Each row is a point. The ring and each string are closed loops that go straight from each point to the next, and from the last back to the first. Before rounding, they use only three directions, however many columns there are. How many times does the string pass through the ring? Passing back the other way cancels.

Ring (10 x 3)
[[ 20   1 -34]
 [ -6  18 -36]
 [-37  25 -22]
 [-50  14  10]
 [-39  -2  38]
 [-11 -17  55]
 [ 18 -28  57]
 [ 47 -37  41]
 [ 55 -37  20]
 [ 48 -24 -11]]
String (27 x 3)
[[ 17 -11 -48]
 [ 22  12 -53]
 [ 24  24 -43]
 [ 18  19 -12]
 [ 12  -2  -9]
 [ 16 -25 -27]
 [ 37 -32 -44]
 [ 57 -13 -36]
 [ 64  -8 -22]
 [ 40   0   0]
 [ 16 -22   8]
 [ 30 -40  10]
 [ 58 -75  17]
 [ 84 -52  27]
 [ 65 -22  26]
 [ 40   0  19]
 [ 29 -18  18]
 [ 34 -44  19]
 [ 32 -41  16]
 [ 13  -9  11]
 [ 46  -4   7]
 [ 79 -29  -9]
 [ 73 -30 -23]
 [ 56   8 -21]
 [ 27   7  -8]
 [ 12 -14  -7]
 [ 11 -31 -31]]
Times through: 3

Ring (8 x 9)
[[ 39  10 -49 -32 -39  46  -4  12 -57]
 [ 25   9 -34 -42 -13  37   9 -27 -14]
 [ 12  -1 -22 -39  14  22  18 -47  15]
 [-12 -31 -27 -18  56   0  19 -47  55]
 [-16 -51 -29   3  67 -13  17 -24  45]
 [ -1 -52  -6   7  54 -21  25  -9   1]
 [ 20 -36   2  -2  21 -10  26   4 -46]
 [ 37 -10 -25 -17 -21  22   9  18 -69]]
String (29 x 9)
[[   5  -22   46  -33   53  -21   56  -78   14]
 [   0  -27   49  -30   64  -27   59  -83   25]
 [   5  -24  -28  -16   29    8   14  -22   11]
 [  -9  -30  -88   -5   31   27  -17    1   46]
 [ -32  -51  -97    8   67   13  -18   -7   91]
 [  -9  -36  -86    1   33   22  -16    9   39]
 [   1  -31  -55   -6   28   14   -1   -2   16]
 [  -4  -36  -81    3   27   21  -15   15   24]
 [ -16  -59  -75   21   55    0  -10   21   37]
 [  -8  -65   17   14   76  -41   39  -18    6]
 [   1  -64   37   13   70  -47   48  -18  -16]
 [   6  -56  -25   19   38  -15   12   26  -25]
 [  12  -35  -73    8    7   21  -14   39  -21]
 [  14  -23  -47   -9   10   18    1    8  -14]
 [  22  -25   16  -16   19   -8   35  -19  -40]
 [  38  -21   49  -18    5  -17   50  -15  -84]
 [  29  -16    7  -20    4    3   29  -12  -51]
 [  24  -12  -53  -15  -12   30   -4   16  -34]
 [  23   -7 -101  -12  -28   54  -31   41  -26]
 [  24  -10  -25  -23   -2   20   12   -7  -31]
 [  38    2   17  -38  -12   13   34  -27  -59]
 [  47   24  -37  -46  -51   52    3   -1  -67]
 [  46   25   -5  -54  -38   39   21  -29  -59]
 [  25   -2    2  -37    2   14   28  -36  -26]
 [  15  -11  -43  -23    4   26    4  -10   -7]
 [  13   -5  -89  -22   -9   49  -21    9    7]
 [  12  -12  -38  -24   11   22    8  -19    2]
 [   6   -8  -77  -24    6   40  -13   -9   24]
 [  10  -19  -16  -21   23    8   20  -27    0]]
Times through: 0
